Every row gives one point. The points of each table are mixes of a few directions, plus a little noise. How many directions does each table use, and how many do they share? Where both have some left over, give the other angles between the two spaces (their principal angles), to ten degrees, smallest first.
In the rows, zero is written as 128.

First (5 x 2):
[[ 60 100]
 [176 148]
 [ 97 115]
 [123 126]
 [183 150]]
Second (4 x 2):
[[108 159]
 [102 170]
 [132 122]
 [170  61]]
Directions: first 1, second 1, shared 0; angles 80

First (6 x 3):
[[129 127 127]
 [142 114 114]
 [ 88 169 171]
 [147 109 108]
 [182  74  71]
 [ 82 175 177]]
Second (7 x 3):
[[136 118 122]
 [ 88 167 169]
 [142 115 111]
 [114 141 142]
 [144 112 109]
 [191  65  62]
 [ 78 177 178]]
Directions: first 1, second 1, shared 1

First (6 x 4):
[[ 99 107 123 153]
 [106 114 126 142]
 [162 131 106 162]
 [150 126 109 159]
 [184 187 163  25]
 [ 67 103 141 127]]
Second (8 x 4):
[[153 161 152  64]
 [146 152 145  81]
 [116 112 116 159]
 [153 160 152  65]
 [144 149 143  87]
 [118 116 119 153]
 [ 96  87  98 209]
 [ 98  88  99 206]]
Directions: first 2, second 1, shared 1

First (9 x 8):
[[124 181  97 204 141 141  54 104]
 [128 102 139 138 145 174 166 140]
 [137 157 154 175 128 122 102 113]
 [132 148 133 110 108  77 104 118]
 [118  59 112  55 138 162 206 161]
 [147 180 182 228 133 133  85 101]
 [113 121  69  56 112  90 116 135]
 [118  98  99  52 117 107 154 144]
 [136 108 166 132 133 147 167 136]]
Second (7 x 8):
[[143 154 172 170 123 112 111 114]
 [126 110 129 130 139 157 151 136]
 [136  53 180  45 121 131 236 161]
 [113 122  75 124 142 157 118 134]
 [115 162  66 129 122 103  64 115]
 [132 103 149  92 121 120 165 139]
 [132 192 124 207 129 116  49  98]]
Directions: first 3, second 3, shared 3

First (9 x 9):
[[144 140 126 100 158 158 111 171 156]
 [ 88  86 104 141  46  66 175  21  96]
 [164 176 168 152 209 179  82 230 135]
 [120 105  94  72 101 125 143 102 158]
 [145 134 115  77 155 161 112 169 170]
 [139 159 171 195 163 132 109 163  93]
 [125 125 126 129 122 123 132 120 126]
 [113 106 109 112  93 108 148  85 129]
 [113 123 140 174 104  97 142  90  89]]
Second (10 x 9):
[[140 154 161 175 161 138 109 164 106]
 [160 155 135  95 189 180  94 211 168]
 [149 156 149 139 177 158 101 188 135]
 [135 138 137 135 143 136 120 147 127]
 [124 107  98  73 108 130 141 111 159]
 [ 91  80  90 108  44  75 175  23 116]
 [125 111 101  78 112 133 137 115 158]
 [111 141 177 247 115  83 136  93  42]
 [129 113  99  69 120 141 132 127 167]
 [118 124 137 161 111 107 138 102 103]]
Directions: first 2, second 2, shared 2

First (10 x 11):
[[ 96 145 137 125 106 119  70 118 114 127 115]
 [ 92  81  54 171 191 137 104  99  80 123 151]
 [154 171 190 123  99 133  89 150 152  93  76]
 [101 133 131  80  79 101 161 118 132 192 175]
 [118 103  94 115 132 119 182 116 122 170 175]
 [134  86  72 184 208 150 125 118 101  93 128]
 [165  96 108 129 151 137 220 136 146 144 153]
 [ 73 162 145 117  88 110  33 111 104 132 114]
 [152 179 203  99  73 125 107 153 165 115  87]
 [196 120 146 141 154 151 192 157 164  98 107]]
Second (10 x 11):
[[175  93  57 129 156 143 158  92  77 111 180]
 [170 130  87 124 105 142 163 120 149 167 177]
 [113 106 158  51 142  83 169  98  46 117 109]
 [119 175 167 162 112 142  43 157 183 148  43]
 [132 126 187 107 154 113 147 139 113  98  62]
 [150  88 120 141 196 132 181 133 107  85 108]
 [ 67 120 119 144 124 118 138 142 165 174 159]
 [121 167 122 184 119 157  29 147 175 132  88]
 [ 95 161 147 125  64 122  95 139 157 122 181]
 [132 124 117 108 109 122 151 115 110 119 180]]
Directions: first 3, second 6, shared 3

First (9 x 12):
[[114 138 146 114 136 139  70 157 140 134  85 165]
 [ 87 118 107 122 124 123 170  94 143 100 172 120]
 [146 126 108 108 167 121 144 117 133 109 168 137]
 [183  72  67 175 129 143 134 161 172 137 180 157]
 [116 160 191 131  89 142 118 120  96 135  72 130]
 [173 147 152 123 138 128 124 131 101 137 113 125]
 [ 71 204 229  78 114 120  67 125  71 143   7 104]
 [120  95  78 142 133 101 149 129 140 139 161  71]
 [140  87  80 160 118 137 173 117 159 115 194 141]]
Second (9 x 12):
[[112 171 121 177 152  87 129  98 153 101 107 137]
 [167  49 168  76 108 121  61 113  82 244 182  99]
 [135 151 123  53  71 147  99 224 104  72 141  78]
 [ 79 124 134 159 145 143 147 136 106 143 128 156]
 [124 145 133 160 157 135 149 107 180 115  85 116]
 [190 121 118  91 177 179 176 167 101 101 187 160]
 [134 129 102 108  76 117 126 119 142  99 109 126]
 [116 128 119 141 111 123 133 104 154 123  95 127]
 [ 96 133 132 186 156 100 132  84 131 152 119 156]]
Directions: first 5, second 6, shared 1; angles 40, 70, 80, 90

First (11 x 18):
[[152 134 152 120 136 163 158 121 144 109 161 149 119 130 158 136 115 145]
 [141 108 118 189 104  32  93 120 153 220 130 152 149  87 142  71 164 117]
 [145 141 121 116 131 156 121 150 118 120 114 161 152 107 128 155 136  81]
 [152 133 149 127 127 156 155 119 148 121 162 152 125 122 158 133 120 143]
 [154 120 144 126 138 149 138 144 136  94 146 141 140 131 156 135 114 131]
 [172 114 139 142 143 120 116 158 138 115 139 167 162 105 162 122 129 108]
 [150 161 136 110 169 177 138 119 137 142 140 178 123 105 127 126 135 112]
 [ 62 116 111  72 188 128  90 145  74  52  66  30  97 201  40 117 110 156]
 [ 73 115 102  92 165 109  82 153  80  81  61  55 119 173  52 121 128 128]
 [103 127 121 153  66 106 151  94 137 168 140 107 110 132 136 135 127 149]
 [107 138 117 159  33 115 166  85 139 186 149 121 113 120 149 157 134 136]]
Second (10 x 18):
[[203 176 108 119 100 213  94 170 137  68 111 211 243 124  98 134 221  68]
 [177  67 140 166 155   7  69 174 142 143 133 161 193  95 177  94 132 108]
 [125 144 155 111 100 142 173  92 128 125 154 130 119 159 162 163 125 160]
 [102 122  86 131 129  47 104 121 142 138 154 140 156  72 120 139  91 142]
 [138 128 136 135 121 133 139 123 134 137 139 139 126 123 142 128 128 128]
 [133 135 143 133 140 178 152 123 135 138 135 127  86 122 135 117 117 126]
 [131 116 158 149 114 140 161 111 135 169 137 116  79 137 164 118 120 135]
 [ 92 127 131  97 163 154 129 130  97 100  97  76  86 169  93 128 115 142]
 [ 88 147 100 100 146 149 128 119 116 110 119 101 102 126  81 139 104 139]
 [ 94 120 123 138 109 117 130 116 112 158 102  82  90 151 109 120 132 132]]
Directions: first 5, second 6, shared 3; angles 40, 60

First (10 x 20):
[[134 124 128 125 123 119 130 126 109 130 136 113 137 133 119 141 122 105
  145 109]
 [157 136 111 128 122 122 137 125 136 160 104 132 168 120 142 100 146 142
  140 161]
 [115 113 147 123 135 153 122 103 163 132 114 139 109 133 124 128 122 141
   87 127]
 [114 110 139 113 162 124 116 159 123 112 151 108 153 126 153 139 102 107
  147 104]
 [127 150 125 118 120 124 120 154 163 168 130 129 133 117 162 110 135 153
  112 137]
 [ 96 122 152 126 127 139 107 129 150 109 137 131  95 137 141 144 114 135
  105 112]
 [135 122 131 129 117 134 132 102 128 135 118 129 123 134 109 133 130 122
  120 125]
 [126 119 131 129 130 124 126 126 113 112 132 121 134 134 127 139 121 113
  144 119]
 [122 119 135 140 114 131 123 104 116  99 118 134 116 142 119 141 129 123
  135 131]
 [152 162  81 147 128 112 166 150  79 122 139 144 112 104  84 102 158 139
  144 154]]
Second (8 x 20):
[[131 137 130 122 124 124 103 127 130 131 132 138 129 132 124 144 123 109
  126 127]
 [128 128 128 128 128 128 129 128 128 128 128 127 128 128 128 127 128 128
  128 128]
 [129 131 129 126 127 127 119 127 129 129 130 131 128 129 127 134 126 121
  127 128]
 [131 135 129 123 125 124 106 127 130 131 132 137 129 132 125 142 123 111
  126 127]
 [113  87 120 158 145 148 249 132 118 113 106  77 123 108 146  50 155 221
  138 130]
 [129 130 128 126 127 127 122 128 129 129 129 131 128 129 127 132 127 123
  127 128]
 [132 140 130 119 123 122  95 127 131 132 134 142 129 134 123 150 121 103
  126 128]
 [131 137 130 121 124 123 101 127 130 132 133 139 129 133 124 146 122 107
  126 128]]
Directions: first 6, second 1, shared 0; angles 60

First (10 x 24):
[[ 53 215 131  97 191 124 175 178 122 142 142 212 159 137  61 225 169 214
  119 141  37  15 141 128]
 [116 112 134 139 133 151 107 118 126 126 122 140 132  94 122 109 149 134
  132 116 124 124 104 159]
 [154 113 141 126  94 136 122 120 112 129 135 116 116 131 119  64 124  84
  131 100 151 153 113 136]
 [ 92 125 129 145 134 120 124 102 121 120 122 122 127 131 131 165 112 157
  149 155 123 125 120 110]
 [130 137 114 116 112 109 117 119 132 139 129 125 137 150 117 107 118 111
  136 139 130 147 122 108]
 [149 121 146 123 112 147 133 139 113 128 136 133 118 119 116  82 141 101
  121  91 137 127 119 152]
 [150 108 129 129 102 134 109 116 125 130 128 115 124 123 129  72 126  91
  132 112 150 160 111 138]
 [124 156 102  99 148 127 112 151 154 151 127 167 162 116 102 116 164 134
  114 129  97 111 121 148]
 [162  85 108 169 156 100 148 122 168  96 105  49 101 139 249 247  70 158
  113 187 173 165 202  81]
 [150 107 147 137  97 131 136 116 107 118 133 101 103 140 135  95 107  95
  135 109 158 152 126 121]]
Second (11 x 24):
[[117 112 165 150 175 131 107 171 118 152  91  93 111 156 119  84 123 102
  143 194 107  95 151 145]
 [132 135 112 119 108 127 138 110 132 118 144 143 136 116 131 147 131 139
  122 100 137 142 117 120]
 [116 109 170 153 180 130 104 175 116 155  87  89 108 159 120  79 123  99
  145 201 104  91 154 146]
 [144 153  72  95  58 123 161  64 144  93 182 180 154  87 140 193 135 166
  106  30 160 176  93 103]
 [116 109 173 154 184 131 102 179 115 156  85  87 108 160 119  77 122  97
  145 205 103  90 156 148]
 [118 113 163 149 171 131 108 168 117 150  94  95 112 153 120  87 124 103
  142 189 108  98 150 143]
 [134 137 108 117 104 127 140 105 134 115 147 146 137 114 132 151 131 142
  120  93 139 145 116 119]
 [141 147  84 102  73 125 153  78 140 100 171 169 149  96 138 179 134 159
  111  50 153 166 100 109]
 [119 115 159 146 167 129 111 163 119 147  98  99 113 151 122  92 125 106
  140 182 110 101 147 142]
 [129 130 123 125 122 127 130 123 129 125 133 133 130 124 129 134 128 131
  126 119 131 132 125 126]
 [142 150  79  99  66 125 157  71 142  96 176 174 151  92 139 186 134 162
  108  41 156 170  97 106]]
Directions: first 5, second 1, shared 0; angles 90
